Each point is reached from the start by the listed moves, each made once or not at all, plus a little noise. Is the number of moves made odd or even? Then give how often each move was made.
(in the rows, 128 means zero)

Moves:
(1): [128 122  95 181]
(2): [181 156 167 159]
(3): [126  55 141 137]
Start: [137 142 120 136]
Points:
[141 145 123 139] -> even (0, 0, 0)
[188 165 126 220] -> even (1, 1, 0)
[188  91 140 232] -> odd (1, 1, 1)

Moves:
(1): [171 191 103 129 116 144 141 125 112 126 125]
(2): [ 77 134  80  60 103 117 231 128 146  74 106]
(3): [121 103 148 147 149 134 171 145 140 120 150]
(4): [141 144 103 170  72 137 114 150 164 133 134]
(5): [113 156 107 174 158 148  84 147 113 142 132]
(6): [121 143 123  91 125 135 107 104 107  90 158]
(7): [137  99 139 139 137 149 168  72 134 130 103]
(8): [140  93 112 123 129 137 158 124  98 132 162]
Start: [ 86 173 122 137 147 107 144 132 106 114 129]
Points:
[152 218  80 198  90 155 184  94 126 121 105] -> odd (1, 0, 0, 1, 0, 0, 1, 0)
[ 81 169 112 193 182 152 141  97 101 130  97] -> even (0, 0, 0, 0, 1, 0, 1, 0)
[140 188  66 249 139 197 212 133  89 130 168] -> even (1, 0, 1, 1, 1, 0, 1, 1)

Moves:
(1): [124 112 120 132 150 141 135 144 141 126 123 112 120 100 144]
(2): [144 147 118 129 137 135 129 139 132 118 136 108 145 133 132]
(3): [122 154 117 132 132 136 121 113 125 144 129 147 136 133 125]
(4): [131 146 132 148 127 148 134 135 130 116 136 128 130 124 133]
(5): [137 145 106 137 128 139 111 120 123 123 145 145 148 113 138]
(6): [131  99 135 109 123 127 100 110 118 129 104 131 121 151 138]
(7): [117 126 134 125 130 149 159 133 149 125 118 160 138 116  87]
(8): [126 120 124 132 140 151 129 149 114 142 142 144 133 114 118]
(9): [120 129 136 141 136 124 124 128 137 127 135 131 149 135 119]
(10): [137 117 115 130 131 126 127 127 134 131 134 142 118 141 126]
(11): [113 141 129 129 111 131 135 135 144 130 135 122 131 139 126]
(12): [130 120 132 122 131 122 131 136 128 135 116 153 130 127 134]
Start: [132 155 108 115 107 135 124 122 123 118 143 140 114 159 135]
Points:
[117 196  92 160 142 206 138 140 137 136 166 249 180 127  91] -> odd (0, 0, 1, 1, 1, 0, 1, 1, 1, 0, 0, 1)
[114 185  85 142 144 187 127 163 150 141 175 137 159 146 131] -> even (1, 1, 1, 0, 0, 0, 0, 1, 1, 0, 1, 0)
[100 195  87 163 140 221 151 164 160 132 167 229 179 109 109] -> odd (1, 0, 1, 1, 1, 0, 1, 1, 1, 0, 1, 1)
[121 137  84 104 112 152 101 114 145 139 130 154  98 184 158] -> odd (1, 0, 1, 0, 0, 1, 0, 0, 0, 1, 1, 0)
[136 156  81 123 122 195 113 138 154 121 170 196 171 175  96] -> even (0, 1, 0, 0, 1, 1, 1, 1, 1, 1, 1, 0)
[108 161  91 121 133 177 133 160 132 151 147 175 123 130 142] -> odd (1, 0, 1, 0, 0, 0, 0, 1, 0, 0, 1, 1)
[160 101  82  98 155 170 104 163 124 133 129 157 113 155 158] -> even (1, 1, 0, 0, 0, 1, 0, 1, 0, 1, 0, 1)
[117 156 119 105 101 165 134 131 165 112 128 150 155 195  96] -> odd (0, 1, 0, 0, 0, 1, 1, 0, 1, 0, 1, 0)

Moves:
(1): [128 126 133 116 155 122 146 133 133 128 113 137 129 128 134 146 127 159]
(2): [146 135  97 120 124 132 142 131 128 122 122 129  96  91 112 158 145 146]
(3): [114 148 130 136 114 140 108 128  93 131 112 160 132 130 118 111 111 145]
(4): [139 134 132 126 107 148 122 132 123 117 116 129 128 130 123 138 101 127]
(5): [132 140 116 139 141 133 134 128 126 125 124 128 115 136 117 112 130 121]
(6): [123 131 113 121 120 124 131 117 142 130 131 129 128 140 144 135 138 112]
(7): [129  80 118 146 151 135 145 140 150 130 149 146 175 125 158  89 126 145]
(8): [134 148 154 102 123 137 127 126 112 117 133 104 147 145 102 101 117 122]
(9): [117 130 127 142 142 133 137 105 126 126 129 101 151 128 151 137 125 129]
(10): [109 109  86 139 157 115 152 135 141 137 112 136 147 109 138 160 149 110]
(11): [127 123 117 146 151 128 119 165 136 102 140 131 131 137 117 103 145 156]
(12): [116 143 152 122 139 140 136 132 108 116 131 122 124 109 135 124 113 136]
(13): [120 129 138 116 132 125 124 111 142 123 137 109 133 126 132 139 102 124]
(14): [143 109 108 140 161 123 133 118 111  91 144 138 140 113 150 141 131 136]
(15): [117 128 143 137 132 126 145 109 139 116 123 121 132 119 129 138 128 128]
(16): [102 105 124 115 118 127 124 117 137 134 122 101 128 155 139 105 127 104]
(17): [124 128 114 135 127 107 134 134 125 128 118 123 127 131 139 116 135 117]
(18): [127 133 141 127 143 141 108 120 126 118 122 115 148 130 144  91 127 115]
Start: [130 122 101 142 118 126 125 125 133 101 124 104 151 161 127 125 154 141]
Points:
[ 77 135  57 194 205 151 160 101 106   7 116 103 201 131 173 154 118 158] -> odd (0, 0, 1, 1, 1, 1, 0, 0, 1, 1, 1, 1, 1, 1, 1, 0, 0, 0)
[ 87 119  55 128 131 136 163  74 152  65  74  13 201 160 170 122 163  70] -> even (0, 1, 0, 1, 0, 1, 0, 1, 1, 1, 0, 0, 0, 0, 1, 1, 1, 1)
[125 134  62 136 166 156 171 107 121  87 116 112 199 166 139  88 149 195] -> even (1, 1, 1, 0, 1, 1, 1, 1, 1, 0, 0, 0, 0, 0, 0, 0, 0, 0)
[ 82 148 109 111  78 167 132  82 118  70  96  81 129 139 136 147  97 142] -> even (0, 1, 1, 1, 0, 1, 0, 0, 0, 0, 0, 1, 1, 0, 1, 1, 0, 0)
